Rows are points. Each copy is the shape, with its points in the same order, turned, moved and blurred by noise. Some copies are also mirrored. Which?
In the rows, zero is written as 128.

Shape, 8 rows:
[[111 123 111]
 [111 126 116]
 [169 112 128]
 [ 73 153 121]
 [187 125  89]
 [125  72  65]
 [ 85 142  98]
 [136 144 108]]
Copy 1, 8 rows:
[[102 134 122]
 [105 144 126]
 [151 104 147]
 [ 77 175 125]
 [176 108 108]
 [103  79  79]
 [ 91 167 106]
 [133 148 120]]
Copy 1 is: only turned
Copy 2:
[[130 117 105]
 [129 122  94]
 [163 145 153]
 [ 99 124  65]
 [186 164 134]
 [196  83  97]
 [124 126  70]
 [141 155 106]]
Copy 2 is: only turned

Shape (11 x 6):
[[108 159 107 156 128 137]
 [166 106 175 163 144 139]
 [185 143 159 135 147  87]
 [146 120 118 152 141 155]
 [167 161 111 148 147 134]
 [107  60 161 117 171 132]
 [184 154 125  96 116 110]
 [113  97 109 133  73 149]
 [172  96 165 142 150 139]
 [131  94 188  69 133 139]
 [133 156  84 100 143 159]]
Copy 1 (11 x 6):
[[119 164 101 162 132 137]
 [172  94 126 131 101 162]
 [205 126 136 115 140 132]
 [149 131 131 175 108 149]
 [178 163 124 162 127 146]
 [112  51 155 155 146 151]
 [184 163 169 128 130 102]
 [100 128 133 170  83  88]
 [173  88 149 139 108 154]
 [118  88 199 105 126 135]
 [128 179 169 184 139 138]]
Copy 1 is: mirrored
Copy 2 (11 x 6):
[[ 99 155 125 143 142 128]
 [163 112 165 149 114 182]
 [202 124 155 153 104 122]
 [136 128 129 148 143 174]
 [160 143 126 168 152 130]
 [152 110 144  67 119 195]
 [179  91 121 149 140  96]
 [ 90  78  98 132 123 157]
 [182 104 156 138 121 186]
 [165  64 167  73 142 143]
 [139 125 101 137 191 124]]
Copy 2 is: mirrored

Shape, 11 rows:
[[116 159 101 113 136 115 157 133]
 [166 102 166 103 131 115 127 144]
 [151 102 118 124 129 135 150  67]
 [173 195 116 102 134 152 152  68]
 [142 152 107 127 125 143 164 133]
 [131  99 104 136  62 129  43  20]
 [110 134 169 127 116 108 141  94]
 [162 138 108 169 123 121  89 135]
 [124 150 109 115  86 105 154 111]
 [106 131 138 101 142 104 135 143]
 [104 174 147 109 112 159 134 142]]
Copy 1 (11 x 8):
[[152 174 152 128 154 127 149 146]
 [174  97 148  91 157 151  96 127]
 [118 117 162 134 146 146 137  73]
 [139 193 181 139 132 137 101  67]
 [152 164 147 142 132 155 131 128]
 [ 80  73 138 152  96  33  79  61]
 [118 115 198 102 133 118 124 133]
 [166 121 141 178 147 104  86 139]
 [152 149 162 127 113 101 149 123]
 [140 140 149  91 161 123 131 154]
 [129 175 151 104 119 143 101 164]]
Copy 1 is: only turned
Copy 2, 11 rows:
[[128 158 107 103 149 106 137 156]
 [155  91 150 103 110 100 144 118]
 [166 129 154 164 163 119 136 136]
 [194 179 103 147 146 115 169 105]
 [144 148 102 128 131 111 163 157]
 [173 103 141 249 140 132  47  92]
 [112 144 156 140 136  94 127 103]
 [143  75  64 158 135 120 139 136]
 [134 162 118 147 125  84 107 139]
 [112 123 123  95 139 116 116 127]
 [109 161 111 118  95 144 140 113]]
Copy 2 is: mirrored

Shape (17 x 11):
[[159 115  91 104 112 123 119 135 107 185 128]
 [137 189 204  89 108 134 155 117 133 107 120]
 [140 150 158  61  96 147 150 141 147 107 110]
 [162 164 169  78 104 128 152 122 171  81  72]
 [162 149  81 111 140  95 124 161 140 147 147]
 [134 117  85 120 141 116 119 139 146 152 151]
 [165 120 173 172 150 162 131 121 122 174 103]
 [136 118  96 112 123 109 131 166 105 123 106]
 [ 86 133 126 176 121 143 149 139 145 187 106]
 [114 138 169  79 140  90 110 120 176 100  77]
 [ 95 100 117 184 154 117 140  95  96 150 116]
 [118 119 116 223 101 131 104 100 126 144 113]
 [179 136 157  74  97  91 160  90 162 108 127]
 [118  60 152 223 148 163 152 138 132 160 138]
 [129  99  91 120 128 125 142 132 142 167 107]
 [159  99  76 102 155 162 111  94 143 126 154]
 [156 138  71 113 155 115 157 119 143 131 108]]
Copy 1 (17 x 11):
[[127  80 123 107 170 118 115 133 116 164 119]
 [142 180 218 119 128 136 148 119 158 122 180]
 [170 150 179  98 141 177 152 114 170 122 152]
 [175 175 189 109  98 137 176 106 172 125 122]
 [146 100 116 108 155  92 123 168 136 110 121]
 [126  96  96 125 154 121 128 132 137 109 145]
 [ 95 156 146 191 162 122 120 124 147 179 128]
 [138 112 131 121 133 154 146 162 103 126 130]
 [ 57 134 101 132 135 130 143 144 159 168 166]
 [115 132 192 122  87 142 169 107 169  81 118]
 [ 64 106 103 181 132 118 161 128  90 148 162]
 [ 85 133  85 168  92 104 116 102 113 175 152]
 [194 101 199 122 124 102 167  91 161 132 150]
 [ 84 128  65 229 150 138 135 131 164 175 171]
 [113  84 105 123 153 137 147 127 142 152 116]
 [150 100  92 130 193 122 138  77 129 106 127]
 [147 119 114 109 158  95 180 138 128 122 119]]
Copy 1 is: only turned
Copy 2 (17 x 11):
[[120 108 127 123  90 146  96 112  62 149 140]
 [155 176 137  79 100 113 157 120 183 118 161]
 [120 126 110  62  74 134 152 143 149 100 167]
 [120 136 145  57  74 124 179  93 174  80 149]
 [ 89 124 148 127 101  91 126 126  63 116 179]
 [ 92  93 125 137 120 111 114 122  76 139 163]
 [127 132 147 155 132 189 153 110 136 161 127]
 [115  98 149 107 100 100 136 159  85 113 136]
 [ 81 117 127 153 117 126 121 134 139 182  95]
 [ 99 109 173  64 135 108 138  88 166  96 151]
 [139  85 133 157 142 108 138 109 111 181  91]
 [122 108 128 210 116 118 114  97 141 137  81]
 [142 101 152  90  65 115 147  73 154 112 189]
 [113  69 135 204 148 159 151 158 144 193 117]
 [ 91  88 129 119  98 127 131 115  87 149 122]
 [122  69  87 131 132 140 139  81  83 119 180]
 [101  94 130 113 102  97 165  86  71 128 148]]
Copy 2 is: mirrored
Copy 3 (17 x 11):
[[137 120 106  92  93 138 152 148  84 185 101]
 [131 105 185 127 144  84 176 177  98 100 175]
 [120  68 153 112 134  85 177 168 112 122 146]
 [138  95 160 114 128  56 195 178 138  89 123]
 [124 133  80  92  98  99 126 174 123 179 136]
 [128 125  94  90  96 132 138 137 137 179 139]
 [186 155 141 145 154 171 150 159 115 137 108]
 [ 98 104 118  86 100 134 128 168 128 138 102]
 [125 148 159 122 115 183 164 172 169 186 128]
 [143 113 184  69 137  62 155 144 161 120 124]
 [129 180 146  95 103 201 135 121 143 126 128]
 [139 180 150 162  73 176 134 125 161 143 107]
 [172  98 137  89  85  71 192 158 106 100 163]
 [183 138 132 143 127 240 111 142 170 132 126]
 [138 117 115  77 100 156 163 149 138 175 104]
 [140 109  64 105 125 129 169  87 121 148 133]
 [120 141  76  74 111 116 181 161 135 139 126]]
Copy 3 is: mirrored
Copy 4:
[[113 100  75  79 100 114 148 145 101 118 127]
 [156 136 208 120 132 109 121 176 121  74 108]
 [128 121 169 103 110 116 146 156 144  47  97]
 [157 128 174 133 121  74 125 141 156  40  77]
 [138 155  63  75 115 109 121 157 132  96 135]
 [113 138  81  84 112 123 122 135 145 122 145]
 [145  79 125 129 155 119 122 167 131 173  99]
 [106 128  81 117 141 120 145 143 120  73 126]
 [ 62 140 127 125 140 107 138 171 135 173 115]
 [111 126 165 102 156  76  77 116 150  55 107]
 [ 96 123 114 143 167 117 137 115 112 175 166]
 [ 94 127 100 185 113 110 101 138 112 182 136]
 [172 109 162 106  94  60 131 140 150  63 145]
 [ 93  89 107 164 166 141 135 170 176 201 157]
 [ 91 116  92  95 123  98 152 128 143 126 129]
 [150 115  97  87  92 150 137  82 162 129 132]
 [143 155  90  96 131  85 158 110 145 109 122]]
Copy 4 is: only turned

Shape, 15 rows:
[[120 170 137 109 149 120 140 179 132 146 148 126]
 [119 120 166  85 102 134 164 162 132 112 129 175]
 [125 117 116 154 129  93 101 110 164 117 121 125]
 [139  93 125 147 141 130 101  56 159 164 167 145]
 [162 165 123 172 133 158 170  91  87 128 128 193]
 [148 150 177 129 111 155 102 188 157  95 168 142]
 [160 125  96  97 126 167 189  80  68  84 154 158]
 [145 140 115 112 124  89  55  96 121 175  99 132]
 [125 159 118 150  81 157 191 118  87 115 165 140]
 [159  74 133 141 130 139 139  99 126 144 126 122]
 [151 114 130 114 137  83 120 198 132 120 152 147]
 [164 100 131 146 144 140 121  80 122 145 105 120]
 [117 102 162 160 161  87  85  68 121 133 148 109]
 [204 158 109  86 130 118 226  78  98 101 122 144]
 [113 113 120 137 162 130  83 104 152 134 115 130]]
Copy 1:
[[121 170 146 132 100 108 118 167  90 143 104 139]
 [127 107 157 108  67 128 119 124 136 149  84 135]
 [102 133 152 155 153 103 109 165 175 109 127 125]
 [115 105 168 136 169 101 132 142 177 145 194 141]
 [164 109 101 166 124 193 177 126 143 137 148 121]
 [135 111 142 156  53 106  70 180 113 127 132 149]
 [157  69  74  89 120 139 163 112 125 165 143  72]
 [140 166 141 176 189  75 104 100 161 132 133 155]
 [100 115  83 140  82 166 157 133 125 178 135 106]
 [136  94 151 140 150 124 124 162 173 180 132 112]
 [132 124 133 128 120  83 112 185 129 130  78 171]
 [150 109 159 162 172 118 130 141 173 163 136 100]
 [ 87 100 179 190 180  80 145 138 131 134 154 122]
 [189 110  83 103  96 102 207 123 157 157 113  55]
 [114 132 177 145 178 116  99 138 148 116 137 122]]
Copy 1 is: only turned
Copy 2, 15 rows:
[[ 98 118 131 119 136 113 156 153 183 170 120 121]
 [134 105 114  84 136 101 194 113 175 138 110 188]
 [161 137 108 138 130 113 107 113 142 124  97 113]
 [168 134 127 150 128 196  89  82 162 140 127 148]
 [160 141  67 145 129 171 168 166 138 152 182 186]
 [133 128 170 112  86 106 169 161 201 114  97 145]
 [127 110  88  89 163 153 145 140 154 101 215 197]
 [129 176 138 128 133 138  80 120  91 172  90 150]
 [129 112  76  97  82 123 169 126 159 137 209 149]
 [180 109 132  94 149 169 131 108 134 129 143 132]
 [153  90 146 102 136  75 115 159 176 158 106 142]
 [174 143 113 122 161 179 126 111 119 132 135 128]
 [159 152 170 177 161 132 113  87 131 129 149 110]
 [166 161  49  68 199 137 147 148 181 153 199 178]
 [130 127 123 161 142 162 113 117 135 119  96 120]]
Copy 2 is: only turned
Copy 3, 15 rows:
[[121 181 153 113 154 111 128 154 158 133 125 128]
 [124 141 117  67 113 109 116 199 141 117 117 153]
 [120 133  86 130  96 120 120  79 124 118 134 129]
 [110  93  80 149 130 121 122  88  95 144 170 181]
 [154 163  93 131 139 122 181 167  53 163  97 150]
 [174 175 158 131  91 140  98 164 145  96 129 165]
 [111 140  61 130 160 129 171 217  62 104 123 129]
 [114 128 108 136 151  48  90  69 108 107 108 141]
 [101 153 125 145 107 122 168 203  76 144 126 109]
 [146  81 102 115 133 120 145 127 104 113 143 129]
 [157 168 105  89 123 107  83 141 143 120 155 102]
 [136  92  89 133 146 113 156 101  94 104 117 133]
 [103 108 114 115 135 148 112  64  72 116 155 143]
 [114 170  63  83 155  91 222 182  77  95 138 115]
 [109 116  97 140 138 129 109  87 125 120 108 146]]
Copy 3 is: mirrored

Shape (17 x 12):
[[177 154  99 147 104 128 100 113  91 146 102  82]
 [148  92 172  76 123 121 168 103 126 131 155 146]
 [105  74  92  81 104 125 128 111 109  98 136  85]
 [160  86 135  69 157 152  99 100  95 117 124 137]
 [113 140 163  84 110 166 115 117 128 182 167  98]
 [178 120 153  61 175 124 114 137 121 130 102 104]
 [ 98 114 100 145 139 109 182 103 125 192 122 138]
 [123  92 121 136 125 134 118 151  89 108 123  88]
 [132 159 136  83 135 139 122 156  78 115 145 132]
 [ 84 156 189  62 137  87 113 147 122 182 156 172]
 [ 92 167 136 151 102 111 120  75 130 120 158  97]
 [143  68 187 148 159  72 171  84 120 104 116 126]
 [129 159 187  85  86 130 119  84 140 103  86 159]
 [ 86 144 152  83  82 117  95  68 146 184 163  94]
 [114 128  98 113  87  95 101 113 144 136 136 176]
 [132 114 154  89 147 137 159 155  68 129  96 163]
 [100 123 165 134 165  96 100 153 167 125 122  89]]
Copy 1:
[[191 140 153 128 137 126  95 102 124  89 167 113]
 [104  69 135 112 151 155 170 145 177 129  99 130]
 [100  76 171 114 120 105 126  93 129 103 117  66]
 [104 112 170  91 195 140 131 100 145  92 107 132]
 [136 114 187 147 133 158 150 114 136 184 111 152]
 [130 142 162  66 182 106 146 151 160 128 119 149]
 [120  74  83 106 101 137 101  98 127 169 150 129]
 [111 105 151 130 141 118 135 130  97 103 174  98]
 [115 133 161 113 137 127 187 102 135 103 157 151]
 [104 113 133 149  95 106 182 140 144 154  92 222]
 [165 130 128 199 116  92 132  91 149 151 124 110]
 [116  55  67 129 186  98 137 169 156 127 121  95]
 [162 146 111 132 134 133 177 134 132 109  47 128]
 [156  99 187 171 100 103 127 101 138 178  78 140]
 [113 121 129 155  79 125  98 105 139  98 100 140]
 [105  96 111  90 149 154 187 117 108 102 141 156]
 [ 97 145 136 141 146  68 130 175 119 162 130 119]]
Copy 1 is: only turned
Copy 2, 17 rows:
[[136 135  95 112  95 132 141 106 136 180  72 151]
 [126 123 171 108  85 148 142 137 138 133 196  90]
 [103 167  70 107  95 158 142 154 104 126 152  77]
 [122 155 128  90  96 178 124  79 109 119 171 126]
 [117 170 159 163  89 183 165 156 137 151 155 155]
 [ 92 141 167  78 106 191  95 103 118 157 134 125]
 [138 146 116  92 126  91 143 188 138 182 185 162]
 [130 129  82 138 121 155 108 142 102 144 128 111]
 [132 148 158 130  78 146 108 136  74 129 124 136]
 [ 61 142 205 152  69 121 116 168 108 128 187 178]
 [102 139 128 145 122 105 209 160 111 140 114 133]
 [ 99  59 136  92 153 120 141 122 125 156 194  84]
 [ 96  89 169  88  77 149 169 141 137  74 126 147]
 [ 62 170 139 153  74 149 211 163 151 146 153 153]
 [ 98 163 123 114  87  75 138 144 149  95 141 139]
 [148 100 143  91  81 151  81 144  87 129 170 147]
 [ 60 126 147 139 172 151 115 158 125 141 125 135]]
Copy 2 is: only turned
Copy 3:
[[210 137 119 155 164 133 120  99  89 110 136 148]
 [121 116 143 147  92 113 127 136 177 176  84 145]
 [155 156 150 172 155  96 127 150 159 116  81  84]
 [135 101 131 148 183 107 120 120 151 164  58 139]
 [167 129 109 128 114 178  71 131 162 154 106 106]
 [165 108 138 108 156 100 118 124 108 198  78 125]
 [104 208 105 162 118 145 134 128 137 157 153 145]
 [164 139 172 147 166 143 159 133 130 122 116  99]
 [167 111 147 100 174 123 111 151 163 151 139 137]
 [109 118 144 104 122 167  59 199 144 196 137 156]
 [131 147 148 145 107 133  69 108 132  79 155 125]
 [ 88 135 200 167  92 110 157  92 115 166  96 153]
 [137 112 134  97  99 118  91 149 133 100  67 192]
 [148 154 112 166 100 164  24 152 142 122 103 119]
 [114 125 100 167 134 120 106 193 124 103 133 152]
 [138 144 157 100 165 135 167 156 159 178 103 176]
 [111 120 161 113 120 147 107 142  70 143 124  82]]
Copy 3 is: mirrored
